Every row gives one point. Before rounding, the points of a table are all equally far from one centre. They may lie mostly on one side of it. Where is the centre, to within rounding?

Points (8 x 3)
[[ -3  23 -47]
 [ 78  34   4]
 [ 19 -53  28]
 [ 35  58  46]
 [ 42 -10  67]
 [-15  27  59]
 [ -5  64  25]
 [ -2 -26 -39]]
Centre: [20  8 10]

Points (10 x 6)
[[-45 -60  24  -1  37  42]
 [-48 -20 -48  45  35  66]
 [-32   4 -18   1   7  62]
 [ 20 -24 -43  66  41  61]
 [ 16 -51  -1  53  55  73]
 [-40  19 -42  45  12  33]
 [ -6  17 -30  75   9   9]
 [-48   3  -2  25   6  66]
 [ -8  10 -50  63  53  27]
 [  9 -48 -55  -7  24  17]]
Centre: [-13 -32  -9  36  26  24]

Points (17 x 11)
[[-18   2  79 -28  -3  16  -8  48 -15  43 -20]
 [-14  13  40 -61   0  49  -8  22  -7  50 -26]
 [-20 -14  36  17 -13  34  12   0 -48  36   9]
 [-32 -14  16 -64   8 -21 -10  41 -40  33 -27]
 [ 13   5  24 -27  14 -51 -70  42 -36  15  -1]
 [ 32   1  47 -44  20  38 -42  36 -63  -3 -39]
 [ 12 -22  95 -37   7  11 -40  19   2   1 -45]
 [-33  36   9 -50  22  45  10  21  36  16 -37]
 [-30  18  20 -38   4  10 -23  76 -24  -5 -64]
 [ 46  19  53 -13 -24  23 -42  -9  -1  34 -14]
 [-23  22   4 -13  19 -30   2  22 -27  65 -17]
 [-36   6  75 -20  34  21 -19  52 -41 -27 -60]
 [ 14  17  23  13  24 -24   9  20  11  27  43]
 [  8  45  40 -11  40   4 -38  53 -20  11 -76]
 [-15 -25  43 -45  14  42 -63  33  20 -22 -54]
 [-27  32  11 -28  45  11  20  46 -44 -21 -65]
 [ -4 -15  61 -58  19 -22 -70  45 -20  10  -8]]
Centre: [-13  14  26 -15  20   6 -25   3 -13 -12 -14]

Points (23 x 18)
[[-40  27 -29  -3  -4  53  72 -18  40  46  35  51 -10 -20 -30 -31  34 -24]
 [  1  16   7 -44   2  33  32 -21  59  53   1  31 -46 -12 -41   9  -2 -47]
 [ 19 -20  28  26 -29 -16  31  21  10  23 -14  15   6 -28 -58 -25  16  65]
 [ 12  33  44   3 -46   0  36   7  37  49  19  35  23  10 -10 -48  84 -15]
 [ 31  19   0 -32  25  58   0 -15  -1  32  18  -3 -64   7  -9 -29  32 -45]
 [ 12  65 -24  20  19  54   9  14  -7  -1 -41  49 -11 -14 -10 -43  67 -38]
 [ 35  58  -1  35   2  36 -17  -5 -13  43  13  -1  29 -25   5 -39 -23  24]
 [ 24  48  34  54 -33  -8   1  35 -19  18  16  26   9  -7   0 -54  14 -17]
 [-41  12 -47  18  26  59  16 -10 -25  -4   5  -1 -21 -57 -28 -45  47 -10]
 [ 45   5 -24  63   8   9  22   9 -26  -2   0 -23 -13 -22 -52 -44  38 -47]
 [-13  21 -39 -35 -28  24  59  35 -37  34  10   4 -10  45 -32   0  18   9]
 [  8  -6  43  13 -30 -32  48  45  40 -26  -4  17  27   3  -3 -10  30 -39]
 [ 12  26  48 -14 -22  30  44 -16 -27  -5  68  15  -3 -14 -12 -57  30 -18]
 [ 65   4 -15  42   9  12  11  10 -21   4  13  30  27  -4   3 -54  17   8]
 [ 27  38 -24  -9 -38  38  26  33 -43  -1  15   8  -5 -43 -61  -4  70 -30]
 [-42  52  28  -9 -25  14  15 -25  25  -7  37  61 -16 -24  -6 -41   1  20]
 [  7  95  14   8 -37  38  66 -24  16  -4 -41  25  13 -56 -17  33  11  -5]
 [ -5  15 -25  -1  27  11  48 -16  46 -24  23  -1 -13  63 -11 -36  22 -39]
 [ 14  80   8  23  -6  12  75 -16 -33  27  19  25 -29 -11 -42 -19  52   4]
 [ 34  49 -33  27 -40  18  37  -2 -20  30  20  12   8  27  50 -48  11 -33]
 [-12  25 -13  -2 -20  13  -5  45 -21  49 -49  45   1 -28   7 -30 -16 -27]
 [ 25  29  14 -18 -12  25  67  29  11   3  10  29 -51  30 -27   7  -1 -56]
 [ 26  58 -24   1   0  36  78   5  14  31 -50  31  -1   8  43 -14  43 -47]]
Centre: [  4  22  -4   0 -27  26  30  -9  19   7 -16  -8  -1 -13 -15 -23  23  -7]
